Rows are points. To make a cloud, some directions were put in groups of two or more. Within a group, all points are equally far from the middle, so they leave a hole (a ring in 2 directions, a hollow ball in 3). The other directions are filled evenly. Then the cloud was stretched, turned, moved and blurred a little. Count the holes, and give their numbers of directions, smallest first.

Cloud, 13 rows:
[[-10 -38]
 [-39 -13]
 [  6  14]
 [ 36 -52]
 [-29  18]
 [-56 -28]
 [ 43  26]
 [-19  19]
 [ 54 -25]
 [-31  24]
 [ 61   5]
 [-26  45]
 [-36   9]]
Holes: 0

Cloud, 19 rows:
[[ 42   9  45]
 [-17 -59 -34]
 [ 42 -30 -37]
 [-30  12  41]
 [ 15  23 -11]
 [-65  10  -3]
 [  3  20 -31]
 [-17 -34 -35]
 [ 23  16  47]
 [ 32  51   6]
 [  5  42  61]
 [ -3  24  79]
 [ 24  14 -31]
 [  3  15  71]
 [-11   9 -14]
 [-17  21  54]
 [-32 -37 -21]
 [ 49 -15  18]
 [ 40  14  18]]
Holes: 0

Cloud:
[[ 17 -31 -24  36]
 [  6 -36 -31  27]
 [ 35 -14  10 -40]
 [ 17 -39   2  28]
 [-24  26 -24 -55]
 [ -3 -36  18 -31]
 [-31  34  55  19]
 [-31  43 -14 -48]
 [ 32  43 -32  39]
 [ 11   1 -27 -57]
 [ 46  19 -46   2]
 [-28  46  -7  57]
 [-61  -6  -5  17]
 [-48  11 -51   5]
 [ 31  -2 -41  38]
 [-61  -1 -11  21]
 [ 16  12  -1  64]
 [-14  15 -25 -59]
 [ 39   8 -53  -6]
 [ -6 -46  -9  15]
 [ 51  10  13 -24]
 [-27  57  30 -29]
 [ 14  41 -21  56]
 [ 38  21 -42  35]
 [  8 -45  16   0]
 [-13  73 -26  25]
 [  7  13  38  54]
 [ -7 -39 -32  20]
 [-34  47 -11  52]
 [  3  48 -18  57]]
Holes: 2 (2, 2)

Cloud (55 x 6):
[[ 65 -54 -34   2  -9 -20]
 [ -8  28 -31 -30 -24  34]
 [-23  59  16  59  22 -25]
 [  5 -16 -59   8  37  19]
 [  6   8  75  22  -4 -30]
 [  6 -39 -15 -23  46  25]
 [-33  56  11  56  11 -27]
 [  9 -22  12   6  64 -56]
 [ -7 -41  19  56   0 -57]
 [-54 -12  24  36  19 -49]
 [ 18  22  32  58  -9 -52]
 [-24  63  33 -18 -20  -9]
 [ 48  16  24 -34  16 -28]
 [ 32 -68 -30 -26  11  -1]
 [-30  13 -21  58  -5  25]
 [-66  23  18 -28   9  26]
 [-19 -16  15 -54  35 -30]
 [  4 -60   8  47 -29 -14]
 [-46 -49 -26  13 -18 -10]
 [-15 -47  39  25   4  20]
 [-16  28   4  28 -37  40]
 [ -9  51   4  21  70 -19]
 [ 45 -10  25 -44  15 -19]
 [ -8 -53   2  59   9 -36]
 [-74  22  37  -2  24 -20]
 [ 36  15  20 -43   4 -38]
 [ -8  -1  32   0 -28 -69]
 [  0 -26  21  -5  59  24]
 [  2 -58 -50 -24  16   0]
 [ 41   2  37  41  20 -59]
 [ 11 -35  15  26 -53   3]
 [-60  -9  25  13  13 -53]
 [ 28 -60  13  19  25  16]
 [  7 -42  29  10  42  20]
 [-43 -52 -18  25 -18 -17]
 [  2  15 -49   0 -48  -1]
 [ 14   8  74  27   5 -28]
 [-52  36   1  55  20 -27]
 [-43  43  38  25  24  42]
 [  1 -20  23 -52  21 -46]
 [ -5 -53  11  36  23  23]
 [-54  -7  46 -12  11 -38]
 [-70  14  41  -8  18  11]
 [  2 -31  -1 -29  52  21]
 [ 41 -26   3  66 -17 -37]
 [ 23 -25 -33  -4 -59 -26]
 [ 12 -18   9  25 -59   9]
 [ 10 -20  23 -43 -36  -4]
 [ -6  23 -65  -3 -24 -13]
 [-35 -42  -2  53   4 -35]
 [ 46  38  18  27  28 -45]
 [-19  36  31  15  65  27]
 [ 27  60  26  32  36 -26]
 [-14  55  38  36 -15 -39]
 [-13 -14 -17 -25  50 -58]]
Holes: 3 (2, 2, 2)

Cloud:
[[  8   2 -46   1  31  10]
 [-10   7  76  -9  22  -3]
 [ -2 -30  59  27 -22  26]
 [-70 -25  47  11  30  36]
 [ 24  15 -58   3 -14   2]
 [-57  16  25  -6  58  38]
 [ -2  12  -7  15  34 -53]
 [ 10  74  39  19  25   8]
 [ 31  37   3 -23 -48 -31]
 [ 21  -4 -11  15 -60 -30]
 [  7  13  -5 -46  43  11]
 [-58   7  10 -48  51   7]
 [ -3  65 -39  39  -8 -18]
 [ 28  15 -63 -18 -24  20]
 [-66 -40  48 -25  27  22]
 [-45 -94  15 -36  -4  19]
 [-18  20 -42   4 -29 -17]
 [ 33  28  -6  11  29   6]
 [-18 -58 -54 -31 -27 -14]
 [-28 -23  30 -36 -14  56]
 [  7  75  27  24  32   8]
 [ -8 -83  12 -52 -48  35]
 [-55 -54  13 -12 -31 -13]
 [-15  47   2 -19  36  -1]
 [-62 -53  42 -29 -17 -18]
 [ -9 -65  -6  -6 -41  14]
 [  8 -41 -26  -3 -55  13]
 [ -1 -36  41   2 -59   5]
 [  1  13  21   2 -64  -9]
 [ 29 -39 -18  18 -18  36]
 [ -8  12 -11  33  29 -32]
 [ 38  27 -38 -24 -39   8]
 [ 24  12 -63 -16  -3   7]
 [ -8  73  11   9   5  11]
 [-17 -33 -11  31 -24  -1]
 [-25  24   4 -21 -24   2]
 [ 34  -2 -35  41 -21  32]
 [-62  62  44  22  49  -3]
 [-26  -9   2  46  22  -9]
 [ -1   8 -32 -36 -31 -27]
 [  4  -5  43  30  20  21]
 [ 13 -20 -42   3 -66  57]
 [  7  -9   7  25  12 -44]
 [-48 -45  32 -39 -15  28]
 [ -8 -40 -35 -53 -49  28]
 [-26 -61   5 -16 -46   6]
 [ 29  21 -47 -34  11  -3]
 [-33  26  13 -34  46   1]
 [ 30 -16 -54 -55 -43  10]
 [-58 -67   2 -43 -23  39]
 [-54  25  20   9  68  25]
 [-54  67  12  11  15  -6]]
Holes: 1 (3)
